Each row is a point. Each copy is the shape, with its points in the same order, turned, moved and blurred by noise. Some copies are also mirrored. Which?

Shape (5 x 2):
[[-1.7 -2.5]
 [-2.2 -0.4]
 [-1.7  2.9]
 [ 6.2  1.4]
 [-2.5 -1.1]]
Copy 1 (5 x 2):
[[ 0.5 -3.2]
 [ 1.4 -0.4]
 [ 1.2  2.5]
 [-6.9  2.1]
 [ 1.8 -1.6]]
Copy 1 is: mirrored
Copy 2 (5 x 2):
[[-1.1 -3.6]
 [-2.2 -1.7]
 [-2.5  1.9]
 [ 5.7  2.5]
 [-2.4 -2.4]]
Copy 2 is: only turned
Copy 3 (5 x 2):
[[-0.3 -4.2]
 [ 1.5 -2.2]
 [ 3.3  0.5]
 [-3.2  5.5]
 [ 1.6 -3.4]]
Copy 3 is: mirrored

Shape (7 x 4):
[[ 0.2 -2.5 -7.0 -3.0]
 [ 1.2  4.5  5.4 -4.5]
 [ 0.4 -1.2 -2.2  0.1]
 [ 0.4 -3.4  1.0  1.4]
 [ 1.8 -1.8  1.9  2.0]
 [-2.1 -0.8  2.4  1.5]
 [ 0.3 -2.4 -3.5  4.9]]
Copy 1 (7 x 4):
[[-0.4 -4.0  0.8  6.2]
 [ 0.5 -0.4 -5.2 -5.6]
 [ 0.5 -0.7  1.5  1.8]
 [-1.8  1.8  3.5  0.3]
 [-0.9  1.8  2.6 -2.9]
 [-0.1  3.6  0.1 -1.5]
 [ 1.3  1.8  6.5  3.3]]
Copy 1 is: only turned
Copy 2 (7 x 4):
[[-7.4  1.1  2.4 -0.9]
 [ 4.8 -1.2  3.0  6.0]
 [-2.4  1.3 -0.2 -0.4]
 [ 0.9  0.5 -1.0 -3.0]
 [ 2.5  2.0 -1.0 -1.3]
 [ 1.7 -1.4 -2.6 -0.1]
 [-3.0  3.5 -4.3 -2.6]]
Copy 2 is: only turned

Shape (11 x 6):
[[-0.2  5.5 -1.0 -0.8 -3.0 -1.2]
 [ 0.3 -1.0 -1.5  0.2 -2.1 -1.8]
 [ 2.6 -4.7 -1.4 -2.8 -2.2  2.1]
 [ 1.1  0.1  5.5 -6.2  2.7 -2.2]
 [-0.9  3.0 -4.0  2.4 -1.1 -2.4]
 [-5.5  1.1  4.9 -1.2 -4.6 -0.3]
 [ 1.0  0.2  0.4  2.7  2.4  1.9]
 [ 1.3 -3.1  1.6  0.7  0.4  4.4]
 [ 0.1 -6.1 -1.8  1.1  2.0  1.6]
 [ 0.6  2.7 -3.8 -3.9  0.7 -0.3]
 [-0.6 -2.3  0.9  1.5 -6.9  3.5]]
Copy 1 (11 x 6):
[[-2.2 -3.8 -3.9  0.1 -1.3  2.2]
 [-0.6 -0.6 -0.6 -3.1  1.1  0.2]
 [ 0.9  3.4  1.0 -6.6 -2.0  1.5]
 [ 2.1  5.8 -5.9  0.7 -0.9  5.0]
 [ 0.4 -4.8 -1.8 -0.1  1.2 -0.4]
 [-6.7  2.9 -0.6  2.9  0.6  2.2]
 [ 1.4  0.8 -2.1 -0.2 -2.7 -3.9]
 [ 0.1  4.2  0.6 -2.7 -4.3 -2.5]
 [ 3.5  3.5  2.8 -3.4  0.5 -2.7]
 [ 3.2 -2.8 -1.3 -1.0 -2.5  3.8]
 [-6.4  1.4  1.4 -3.9 -1.7 -1.4]]
Copy 1 is: only turned
Copy 2 (11 x 6):
[[ 0.4  2.0  1.2 -2.6 -1.5 -5.3]
 [ 2.0 -0.6  2.2  0.1  0.4  0.1]
 [ 1.2  1.4  1.3  0.9  3.9  3.8]
 [-7.4  3.4  2.8  2.8 -1.5  2.4]
 [ 2.8 -2.5  0.4 -0.2 -0.4 -3.7]
 [ 0.8  5.3  0.8 -3.7 -6.1  1.8]
 [ 1.4  2.1 -1.4  4.6  1.5 -1.5]
 [ 2.0  5.0 -1.8  4.4  1.5  3.0]
 [ 1.9 -0.1 -1.8  4.7  1.5  4.3]
 [-2.0 -1.6 -0.7 -1.5  2.3 -1.6]
 [ 6.6  6.1  0.9 -1.5  0.2  2.8]]
Copy 2 is: only turned
Copy 3 (11 x 6):
[[-0.7  0.2  0.7  6.0  1.2 -2.6]
 [-0.5  0.3 -0.4  0.2 -1.9 -0.9]
 [-1.5  4.9 -0.2 -2.7 -1.6  1.2]
 [ 8.1  4.1  2.8  0.7  1.1 -1.4]
 [-1.9 -3.4 -3.0  2.8  0.1 -3.0]
 [-0.1  0.1  8.4  1.8 -1.3 -2.9]
 [ 0.7 -1.5  0.2 -2.2  4.0  0.9]
 [-0.9  2.3  2.1 -3.9  2.1  2.7]
 [-0.7  0.5 -1.5 -7.0 -0.7  0.6]
 [ 0.3  3.2 -3.2  1.8  2.1 -3.9]
 [-5.3  1.9  4.6 -0.3 -1.4  2.2]]
Copy 3 is: only turned
Copy 4 (11 x 6):
[[ 0.5 -3.2 -3.9 -0.6  3.4 -3.0]
 [ 0.2  1.2  1.5 -0.4  1.4 -1.6]
 [-0.7 -1.2  5.7  4.0  0.9  0.2]
 [-1.4  2.0 -1.7  5.2  6.2  4.2]
 [-0.7 -0.2 -1.7 -3.5 -0.6 -3.9]
 [ 5.3  3.0 -2.9  3.3  4.9 -3.9]
 [ 2.0  0.8  0.3 -0.3 -3.0  2.5]
 [ 3.3  0.2  3.4  2.7 -1.4  2.7]
 [ 0.0  3.2  5.0  1.9 -3.6  0.5]
 [-3.9 -1.8 -2.2  1.6 -0.1 -1.4]
 [ 6.0 -2.1  5.0  1.9  1.7 -3.3]]
Copy 4 is: mirrored

Shape (11 x 8):
[[-1.1  0.1  4.4  2.6 -4.4 -0.6  0.3 -1.0]
 [-3.3  3.2 -0.5  0.0 -3.9 -3.5  4.2 -1.0]
 [-1.3  5.6 -6.4 -1.6 -0.9 -0.7  4.2  5.9]
 [-5.4  2.0  4.7 -1.1 -1.4  0.6  1.5 -0.7]
 [-4.1  0.7 -1.7  1.0 -2.5  3.1 -7.8  0.4]
 [ 0.9  0.0 -0.3 -1.9 -1.8 -3.1 -0.1 -0.8]
 [-4.0 -1.4  0.5  2.9  2.8  1.8 -2.4  1.1]
 [-1.2 -3.5 -4.7  0.0 -0.8 -0.8 -1.0  3.3]
 [ 3.8  0.7  5.7  0.8  0.3 -0.7  1.2 -6.0]
 [ 1.6 -1.4  2.4 -1.1  1.1  2.2  3.6  0.0]
 [ 1.3 -0.1  4.6  0.0 -0.5 -2.9 -1.9  0.6]]
Copy 1 (11 x 8):
[[-0.4  0.9  2.6 -2.1  0.2  0.5  4.2 -3.8]
 [-0.8  5.4  5.0  1.4  3.2  0.1  2.5  0.1]
 [-3.0  2.2  6.1  8.3  1.0 -0.5  1.1  5.9]
 [ 3.9  0.1  5.5 -1.2  2.5  1.7  1.7 -1.3]
 [ 0.1 -6.9  0.4  3.4  6.0 -1.7  3.9 -2.7]
 [-2.8  1.8  1.2  1.3  2.2 -0.1 -1.6 -1.7]
 [ 4.0 -3.5  0.1  2.3  0.5 -3.2  1.5 -0.8]
 [-0.8 -0.4 -2.5  6.6  1.6 -0.2  0.8  0.7]
 [-2.0  1.0  2.0 -7.5 -0.6 -2.4 -1.5 -2.5]
 [-0.2 -0.4  1.1 -2.2 -2.4  0.9 -1.1  2.2]
 [-1.0 -0.5  2.5  0.0 -0.9 -0.4 -1.4 -5.2]]
Copy 1 is: mirrored
Copy 2 (11 x 8):
[[ 3.1 -4.5  2.6 -1.8  1.3  1.1  4.0  1.1]
 [ 1.0 -2.1 -2.4 -1.4 -0.8 -1.5  7.9  2.8]
 [-2.7  5.5 -2.6  3.4 -4.0 -2.3  5.6  4.2]
 [-1.6 -6.2  0.4 -1.5 -1.2  2.6  4.4  4.1]
 [ 1.2  1.2  1.1 -5.4  0.3  2.6 -4.1  4.9]
 [-0.2 -1.1 -1.4 -2.7 -0.4 -1.9  3.0 -1.5]
 [ 0.5 -4.0 -0.3  1.0 -1.1  0.3 -3.7  4.0]
 [ 2.2  0.9 -1.2 -1.3 -4.8 -3.1 -1.6  0.8]
 [ 0.0 -6.5 -0.8 -0.5  4.5  2.0  3.2 -5.1]
 [-0.9 -4.1 -0.1  2.1 -3.0  2.3  2.0 -2.8]
 [-0.6 -3.7  3.1 -1.5  1.8 -2.1  1.5 -1.1]]
Copy 2 is: mirrored

Shape (12 x 9):
[[-4.3 -3.6 -4.5  4.0  3.3  1.9 -0.8 -3.5 -3.7]
 [ 2.7 -1.3  0.5 -3.2 -3.2  1.6 -3.0  1.3  2.8]
 [ 2.0  1.0  4.0  1.2 -1.0 -1.1  0.6 -4.0 -1.1]
 [ 1.3 -1.0  2.0 -0.3 -0.6  1.0  1.6  3.9  0.8]
 [ 0.7  5.6  0.2 -3.0 -0.3  0.6  2.6 -3.6 -0.8]
 [-5.8 -0.9 -2.8  5.3  6.4 -0.8 -0.5 -2.4  0.3]
 [-5.8 -1.6 -3.8  3.9  4.1 -2.3  0.0 -4.3  1.4]
 [ 0.7 -1.8  1.8 -4.4 -1.5 -0.4  1.4  2.5 -1.2]
 [ 0.1  2.7  3.4 -1.3 -3.6  3.6 -1.0  2.6  0.0]
 [ 3.5  4.2 -1.5  1.2 -2.1 -1.9  1.0  0.0 -1.6]
 [-0.6 -0.2  0.7 -0.3 -5.7  0.9  3.0  0.3  1.2]
 [-7.5  0.2 -2.8  3.8  3.0 -4.3 -2.5 -3.7 -3.1]]
Copy 1 (12 x 9):
[[ 5.7 -5.1 -1.8 -2.4 -1.2  1.0 -6.7 -3.0 -3.5]
 [-1.4  3.5  0.3 -1.6  1.8  1.9  2.7  3.0 -0.8]
 [ 3.2  0.9 -4.5  0.7  1.3 -3.4 -0.5  3.1  2.5]
 [ 2.0  2.7 -0.2 -0.7 -2.1  1.8  1.6  0.0  3.1]
 [ 1.4 -2.3  1.0  2.7  1.0 -5.8  1.6  1.6  1.9]
 [ 1.4 -4.6 -2.6 -4.0 -3.4 -1.8 -7.7 -4.2  0.1]
 [ 0.4 -4.6 -1.6 -2.6 -0.6 -1.7 -8.6 -3.6  0.6]
 [ 3.6  2.2  2.9 -1.2  0.7  1.8  1.2  2.5  3.6]
 [ 1.6 -0.3 -1.4 -1.1 -0.6  1.3  6.2  1.5  2.2]
 [ 0.2 -1.2 -2.1  5.5 -1.8 -0.2  0.4  3.5  1.6]
 [ 1.7  0.7 -1.3  2.2  3.5  2.4  1.9 -1.5  3.5]
 [ 2.0 -8.3 -2.3 -3.0 -0.8 -0.6 -8.5  0.0  1.8]]
Copy 1 is: only turned
Copy 2 (12 x 9):
[[ 3.2  2.6 -0.1  2.4  2.3  0.3  4.2 -5.2 -4.1]
 [ 1.0  3.0 -4.2 -3.2 -3.6 -1.0 -3.1  3.9  1.2]
 [-0.8  2.1  2.5 -5.9  1.6  1.0 -0.7  1.5 -0.5]
 [-0.7 -2.3 -0.5 -0.8 -2.0 -1.3  0.1  4.0  0.4]
 [-3.6 -1.4 -0.8 -6.1 -0.1  2.9 -3.1 -2.4 -1.3]
 [ 3.5 -0.8  1.5  3.5  3.9 -3.0  1.2 -6.0 -2.2]
 [ 1.9  1.6  0.3  2.1  3.2 -3.7  1.7 -7.5 -0.8]
 [-2.0  0.4 -0.2 -1.0 -4.2  1.7 -0.1  2.4  2.4]
 [ 1.7 -1.7 -2.5 -2.6 -1.2  3.3 -2.6  4.3  0.9]
 [-5.3  0.2 -2.3 -2.4  3.5  0.8 -2.4  1.7 -1.9]
 [-1.9 -1.3 -4.1 -4.4 -0.3  0.1  2.1  2.0  2.7]
 [ 1.8  2.7  0.8  3.6  5.9  1.0  0.9 -6.7  0.7]]
Copy 2 is: only turned
